Rows are points. Examples show where two turns around zero, p and q, send a point. Where does a point land after both, in the order given? Backwards means that the second turn is done in reverse. Each puzzle has new turns, and all numbers are rounded.

Turn p:
[-20  36] -> [-36  19]
[13 14] -> [ 3 19]
[-13 -38] -> [ 10 -39]
[ 20 -13] -> [24  0]
Turn q:
[-31 -15] -> [-13  32]
[25 -7] -> [ -9 -24]
[-8  6] -> [7 8]
[40 31] -> [ 28 -42]
[-25 -15] -> [-13  26]
Where do these land?
p, then q: [-27   5] -> [-9 26]
q, then p: [ 29 -30] -> [-12 -40]
p, then q: [-13  14] -> [ 6 18]
p, then q backwards: [-23  26] -> [ -7 -34]
q, then p: [ 33 -15] -> [  3 -36]

Turn p:
[23 27 15 -6] -> [  9 -19 -32  -4]
[-27 -16 -18  58] -> [36  6 58  4]
[  3 -12  12  25] -> [ 14  -5  16 -21]
[-16 -10   9  -2] -> [-1 19  5 -7]
[ 18 -14 -24 -58] -> [-62  -5 -18  17]
[ -1  24   6 -15] -> [  4   3 -27  10]
Turn q:
[23 -1  9 17] -> [ 17  -8 -14 -18]
[  7   8 -35  24] -> [ 13 -38  -2  16]
[ -3  -6 -16 -28] -> [-25   5  -9  19]
[15 34 23 20] -> [46 12 -3 -6]
[-42 -35  20 -34] -> [-52  30  28 -11]
Where do these land?
q, then p backwards: [-42 -10 -12  16] -> [  7 -30 -30  19]
p, then q backwards: [-27 -37 -17  13] -> [-47   2  18  -3]
q, then p: [16 -7 -7 25] -> [-29  -5   9  -8]
q, then p: [ 12 -20 -11 -13] -> [-5 16 16 17]
p, then q: [ 32  13  27 -40] -> [-37 -26   9  38]
q, then p backwards: [  9  58 -10  12] -> [-23  47 -13  29]
p, then q backwards: [ -1   2  31 -13] -> [ 24 -10  21  -7]

Turn p:
[-12 -17  30   6   6  47] -> [ -5   5 -25  49  18 -15]
[ -4 -30 -35 -15 -13 -61] -> [  0  33  -6 -63 -29  18]
[ 27  10 -25  -8 -21 -12] -> [ 17 -11  14 -13 -24  28]
[ 41  17  -5 -24  27 -22] -> [-14   0  42 -12  12  40]
[-19  12  44  33 -16  27] -> [-13 -38 -30  28  10 -33]
[-30   4  -4 -16   3   5] -> [ -3  17   9   5 -10 -26]
[-4  5 -5 24 14 16] -> [ 18  -7  -2   5  23 -12]
Turn q:
[ 34 -16  36 -13 -11   4] -> [-20 -18 -37  14 -19  19]
[ -1  -1 -15   2   6 -47] -> [-36  -4  28 -12  14  -8]
[ -8 -31   4 -38  16 -31] -> [-24 -26  32  -4 -13  35]
[  4 -29 -24   3   8 -15] -> [-10 -20  25  18  17   0]
[-23  28   4  34 -34  47] -> [ 43  40 -22  11 -17 -38]
[-5 18 -4 22 26 24] -> [ 33  -4 -11 -18  18 -15]
[-10 -11  11 -11  21 -29] -> [-17 -23  19 -21  -8   8]
[ 10  42 -11   1 -32  46] -> [ 28  54 -35  12   9  -1]
Where do these land?
q, then p: [ 16  -1  -5  19  -2 -14] -> [ -3  13   0 -20   9 -13]
p, then q: [-35   5  -3   2  -7 -34] -> [-27  18  23  -8 -15  23]
q, then p: [ -4  18 -17 -26 -12 -32] -> [-19  -7  16  22  -1 -36]
q, then p: [  8 -19 -14  12  36  52] -> [19  8 -8  1 36 54]
p, then q: [ 19  -7  -5  18 -17  73] -> [ -2 -25 -26  31  45 -46]
p, then q: [ 1 17 25  2 23  4] -> [  9 -25  14 -18 -10 -11]
p, then q: [ -6 -13  19 -27 -22 -48] -> [ 15  43  29   6 -31  15]

Turn p:
[ 12 -10  15  12  17   7   9  34   9] -> [-11 -22   3  29  11 -11 -22  11   4]
[-23 -32  29   3 -31 -13  13 -40  32] -> [  2  30  16   5 -55 -17  11  18 -37]
[-32 -13   5  37  -2  33 -26   3  28] -> [-18  10  43  29 -28   1 -10 -29  15]
[ 29   8 -17 -29 -24  34 -17   5 -37] -> [ 16 -33 -36 -31  -4  12  -9 -39   8]
[-20   1 -22 -30  30  -7  29 -21  -1] -> [ 31  16  -4  13  29   9  35   2 -22]
[ -1   1  12   3  25   6 -19 -37  18] -> [ 17  41   9  11  -6  18 -20  -1  -1]
[-42  11   1   1 -10 -18  12   5 -22] -> [-32   2   7 -10   9   8  36  -1 -18]
[  9 -31  -9  39   4 -25 -12  38 -15] -> [-39  -2  -3   5  18 -51 -12  -1  24]
[ 10  -8  14   4 -41  -4 -31  40  28] -> [-15 -34  34 -25 -24 -25 -32   2   5]
[ 12   8  22 -11  36  38 -12  39 -42] -> [-21 -32 -27  21  37  27 -37 -31  -4]
[ 26  32 -31 -16  -1 -27   4 -34   7] -> [ 40  19 -11 -35  10  11  17  26  20]
[ 20  34 -21 -13  -2 -24  50 -33  -5] -> [ 31   5 -31 -12   6  18  43  44   8]
Turn q:
[  1  -6 -12   6  33  44   4  32  -9] -> [-18   4 -48   8   2  30   8   7 -25]
[-18 -12   7  -7  16 -19 -14 -24  26] -> [  3  14  21 -25  11  12  18  -3  28]
[ 22   0 -23   6  36  -9   6   4 -21] -> [ 7 13 -7 43 -2 26  9 -3 -2]
[-24  -5   0 -21 -12  50  18  40   2] -> [-41 -14 -29 -23  15  -1  -7   2 -46]
[-16 -41  23 -41 -37 -16  -4  37  -8] -> [-62 -11  19 -17 -15 -27  -1 -40  -6]
[ -3  14 -27 -10  14  12 -30  22  18] -> [ -2  43 -18  -8   1  -4  19   8 -21]
[ 45  38  18  23   0   3   9 -49  -6] -> [ 57  -5  -6  19   5   0 -46  14  29]
[-17   0 -17  21 -35 -37 -16 -19 -20] -> [  8 -14  33  15 -16 -39  24  20  17]
[ -1  -4   3  17  17 -27   8  17  20] -> [ 18   0  10  -7 -17  20  21 -21  -7]
[ 29 -12 -35  31 -22  36 -34  -2 -14] -> [ -9  15 -28  18 -42 -12 -10  54   2]
[-10  28  45  -3  10  -6 -15 -32   8] -> [ 30  -2  -8 -24  29 -13  -6 -15  39]
[ -8   0  20 -21 -22 -31  67 -28   5] -> [  8 -43  59  -3  28   8 -30 -21  -5]
Where do these land?
q, then p: [ 38 -37 -22 -31  49 -15  13  13 -41] -> [-30  26  20  38 -39  38  21 -21  40]
q, then p: [ 19 -10  31  -1  -5  15 -14   4 -22] -> [ 13  20  29 -15  -9 -18  11 -11  12]
q, then p: [-38  24 -18  -4 -12  20  29   3 -47] -> [-32  19 -16  33  40 -39   7  -6   1]
p, then q: [ 16 -41  24   8 -28 -19 -22   4  -3] -> [ -8  12  29   7  -1 -48  25 -10  10]
p, then q backwards: [ -8  20  14  42  20 -11  19 -10  54] -> [ 19 -22 -53   7  -2 -16  -9 -46  -9]
q, then p: [ -5  30 -33  11   2   1  -6   1 -10] -> [-19 -14 -20   4  20  -6   3  19  23]
q, then p: [  2  29  -4 -33 -13 -28 -19 -18  18] -> [ -2  16   0 -17  17  28 -24  41  -5]
q, then p: [-29  20 -18  17  -2  10  26  48  24] -> [ -5 -14 -62  -5  17  -3  22 -19 -17]
q, then p: [-14 -23  41  15  -3   3 -47 -25  16] -> [ 49 -17  42 -11  -6 -10   7  21 -22]
q, then p: [ 19 -13 -16 -24  -7  24  23 -21  11] -> [-22  -5  19  -1  11  19 -27 -31  -2]
